Rows are points. Each table stands for the endless flat space through its points: a line for two points, a plane for three, and so on. The two share one point or none. Which?

First, 3 rows:
0:  .30  .08  .06 -.08
1:  .10  .07  .10 -.20
2:  .42 -.04  .00  .10
Second:
0:  .15  .03  .12 -.09
1:  .12  .00  .16 -.04
They share:  .18  .06  .08 -.14

First (5 x 6):
0: -.51  .15 -.31  .09 -.01 -.17
1: -.30  .15 -.12  .19  .12 -.30
2:  .13  .06 -.12  .22  .14 -.30
3: -.31  .28 -.18  .20  .16 -.23
4:  .23  .12 -.22  .27 -.01 -.46
Second:
0: -.22  .15 -.35  .29  .12 -.29
1:  .23  .25 -.15  .24 -.18 -.29
They share: no point

First, 6 rows:
0: -.25 -.28  .18 -.09 -.20 -.12 -.20  .10 -.28
1: -.33 -.07  .26 -.51 -.45  .17 -.19  .11 -.30
2: -.26  .05  .32 -.57 -.49  .30 -.30 -.01 -.38
3: -.30 -.13  .20 -.07 -.21  .10 -.24  .07 -.44
4: -.14 -.04  .60 -.17 -.42  .11 -.27  .20 -.30
5: -.11 -.13  .23 -.25 -.38 -.07 -.10  .33 -.07
Second, 2 rows:
0: -.36 -.04  .27 -.14 -.14 -.39 -.32  .34 -.01
1: -.22 -.18  .27 -.12 -.22 -.23 -.24  .22 -.13
They share: -.15 -.25  .27 -.11 -.26 -.15 -.20  .16 -.19

First, 6 rows:
0: -.08  .25  .13 -.24  .43  .30 -.08 -.13  .06 -.54 -.12
1:  .14 -.04 -.15 -.52  .65  .16 -.26  .20 -.07 -.29 -.16
2: -.25 -.06  .16 -.35 -.24  .04  .19 -.38  .20 -.45 -.10
3:  .24 -.15  .05 -.36 -.05  .06 -.16 -.85  .14 -.02 -.60
4:  .06  .10  .00 -.48  .50  .13 -.25 -.14  .16 -.39 -.19
5: -.12  .13  .27 -.26  .02  .32 -.07 -.65  .21 -.12 -.47
Second:
0:  .22 -.04 -.25 -.09  .26  .35  .12 -.34 -.12 -.38 -.37
1:  .21  .09 -.25 -.38  .11  .27 -.03 -.40 -.14 -.37 -.43
2:  .08 -.08 -.11 -.19 -.09 -.05 -.15 -.26 -.14 -.08 -.18
3: -.03 -.24  .06 -.05 -.20 -.21 -.15 -.15 -.16  .07 -.02
They share:  .08 -.13  .00 -.20  .05  .19  .08 -.27 -.18 -.28 -.28

First:
0: -.42  .13  .01 -.25 -.29 -.21 -.12  .06 -.29  .00 -.24 -.36
1:  .30 -.20  .51  .13  .15 -.17 -.14  .11  .17  .43 -.51  .06
2: -.18 -.08  .28 -.16 -.17 -.03 -.03  .30 -.02  .27 -.33 -.18
3: -.42 -.18  .44 -.38 -.34  .26  .00  .47  .06  .50 -.45 -.39
Second (7 x 12):
0: -.10  .30  .52 -.29 -.61 -.05  .20 -.08 -.02 -.04 -.18 -.46
1:  .02 -.04 -.19 -.73 -.30 -.72 -.45  .81  .02  .51 -.73 -.44
2: -.14 -.13  .30 -.64 -.56 -.79 -.07  .14 -.12  .17 -.66 -.71
3: -.08 -.09  .41 -.35 -.84 -.42  .29 -.03  .12  .00 -.54 -.53
4: -.38 -.16  .29 -.14 -.65 -.12  .06  .07 -.14  .19 -.40 -.22
5:  .14  .28  .48 -.54 -.86 -.25  .21  .08  .02 -.04 -.31 -.56
6: -.26 -.12  .09 -.11 -.09 -.24  .00  .10  .05  .11 -.43 -.26
They share: no point

First:
0: -.15  .06 -.16  .05  .02 -.36 -.52  .05  .02 -.04 -.48 -.49 -.50 -.36
1: -.47  .19 -.16  .29 -.21 -.38 -.36 -.05 -.20  .26 -.65 -.52 -.30 -.24
2:  .29 -.01  .24 -.04  .20 -.23 -.50  .24 -.01  .12  .00 -.09 -.32 -.31
3: -.12  .17  .20  .17 -.03 -.27 -.58  .13 -.24  .46 -.20 -.15 -.20 -.21
4: -.16  .09 -.58  .50 -.33  .18  .22 -.01 -.40 -.03 -.36 -.43 -.12 -.03
5:  .43 -.15 -.07  .17 -.14  .13  .33 -.03 -.28  .25  .05  .09  .03  .09
6:  .01  .20  .33  .35 -.19 -.13 -.15  .03 -.50  .81 -.08  .18  .15 -.01
Second, 4 rows:
0:  .17 -.22 -.25  .21 -.40 -.10  .02 -.16 -.07  .32 -.19 -.30 -.46 -.40
1:  .26  .00  .07  .12 -.05  .07 -.12  .00 -.34  .04 -.10 -.26 -.42 -.32
2: -.01 -.18 -.35  .27 -.44 -.20 -.06 -.12 -.01  .46 -.25 -.26 -.30 -.26
3:  .17  .02  .00  .13 -.16  .05 -.09 -.01 -.24  .11 -.15 -.24 -.30 -.32
They share: -.01  .06 -.08  .21 -.11 -.08 -.24  .06 -.25  .25 -.19 -.20 -.18 -.11
